Each row is a point. Before rounding, the points of a table are all equally far from one centre. They may lie mostly on one side of it. Where is the centre, to within rounding?

Points (6 x 2):
[[ 78  -6]
 [-36  -6]
 [ 67  59]
 [ 31 -43]
 [-15  69]
 [-27 -21]]
Centre: [21 18]

Points (15 x 9):
[[ 47 -16 -36 -56 -44 -46 -96  36  29]
 [-70  -1 -15  11  26  22   1  36  44]
 [-22  72  18 -42   1 -75 -36  48 -42]
 [ 19 -19 -28  10 -31 -52 -79  57 -33]
 [-18  83   8 -38  21  -7 -73  -5  84]
 [-24   9 -40  34 -27 -59 -78  11  67]
 [ 52  10  18 -80  41   4 -10  10  14]
 [ 17  33 -12 -75  31 -35 -82  70  -6]
 [ 25  77  55 -56  -8 -24 -18 -13  77]
 [ 43  28 -14  24   7 -20 -87  62  69]
 [ 43  13  32  36  38  -3 -35  38  55]
 [-42 -13  10   4  17 -57 -41 -41  27]
 [ 69  30  61 -19 -50   4 -54  47  63]
 [ 24 -22 -67   2  16 -47 -40  43  -4]
 [ 16  12   5 -43  25 -72 -92  52  52]]
Centre: [ -3  26   0 -25 -27 -14 -31  26  23]

Points (27 x 20):
[[ -16   -5   -4   43   67   40   -4    9  -28   16   76   59  -58   77
    31  -25  -52  -42   52   20]
 [  17   20  -20   29   49   67   -4  -80   13   35   45   49  -65   11
   -10   88    5  -57   41   47]
 [  27   52   63   72   30    1    4  -31  -20   46   56   35   23   17
     9   39    3   24  -41   34]
 [ -29  -54  -29   49   24   61  -87  -35   14   11   56   58    6  -29
   -36   72  -75  -70   36  -10]
 [ -33   42   72   49   54   19  -37  -64    2   38   36  -14  -59  -16
     8   31  -24  -68  -10  -31]
 [  16  -65   47   17   60   41   21  -16   22    5   16   27  -47   84
    30   23  -21  -74  -21   47]
 [ -53  -11   49   15   34   60   -2  -26   59   19   88   27  -87   45
   -18   23    3  -25  -10  -31]
 [  45   -5   37  -20   67   -6  -51  -39   -1  -19   27   27  -34   25
    23  107  -52  -69   47   27]
 [  -8   23  -15   67   -9   60   19  -48   21   56  -25   78  -45   38
    24   59  -37  -73   11  -48]
 [ -54  -29   26   36   87  -34    6  -24  -10  -21  -20   75  -68  -44
    31   70   -1  -72    6   28]
 [ -59   21  -13   29   19   49    1   -4   48   48   70   13  -48   68
    17   57  -19    2   -6  -41]
 [ -34  -31  -10   52   36   38    8  -40   -4   16   78   45  -17   16
   -25   68  -28  -60  -76   23]
 [  29   12   -8   48   -4   20  -49 -110   17   58   19   17  -53   37
    22   54  -22  -77   16  -26]
 [  20   32   33   12   73   18  -31  -52   48   48  -10   50  -21   72
    33   -4   33    1  -52    6]
 [   4  -30   37   41   52   26  -35  -66  -71   31    1   82   18   -7
   -25   -5  -39  -91    2  -56]
 [ -60  -28   48   38  115   37  -42  -31    8   67   12   47  -37   -6
     4   73   -8   12   31    1]
 [ -19  -16   -8  104   30   46  -34  -79   -5   14   68   68  -39   70
     7   55   -5  -44   -6  -32]
 [ -25  -45  -29   50   18   25  -28  -59  -15  -41   21   39  -58    9
    64   98  -18  -21   -4   59]
 [ -48  -27   55   15   62    1    1  -95  -27  -15   22   63  -56  -39
    18   63  -18   -1   15  -36]
 [ -10    7   35  111  108   17   -4  -24   31   19   22   25  -70  -56
     9   53   -5  -56   18   27]
 [  -3  -69   76   77   48   -7   47  -54   57    5   -3   37  -32   -1
   -39   56   -8  -64   20   -6]
 [ -30  -28    4   71   84   31  -13   -6   -3   24   52   50  -93   42
   -33   82  -55  -40   48  -18]
 [   4    6   89   55   41   11   -2  -38    9  -15   55   24  -46   37
    31   54    2  -61  -64   17]
 [ -11  -59   55   37   12   31   -5  -56  -11   -1  -14   90  -52   38
   -25   48  -65  -72    1  -72]
 [ -32  -31  -30   43   26  -46 -102  -44  -34   60   41   26  -56   37
   -19   30  -35  -51  -14   27]
 [  -9  -36   26  -33   30   50  -26 -102   44    2   63   75  -28   26
    15   23   19  -77   30  -13]
 [ -96   25  -23   17  -25   45   16  -23   -6  -14   34    8  -54   11
    15   63    6   -2    1   26]]
Centre: [ 15 -19   4  30  15  12 -33   8   8   3  10  45 -25  -7  -3  18   7 -21
  17 -10]
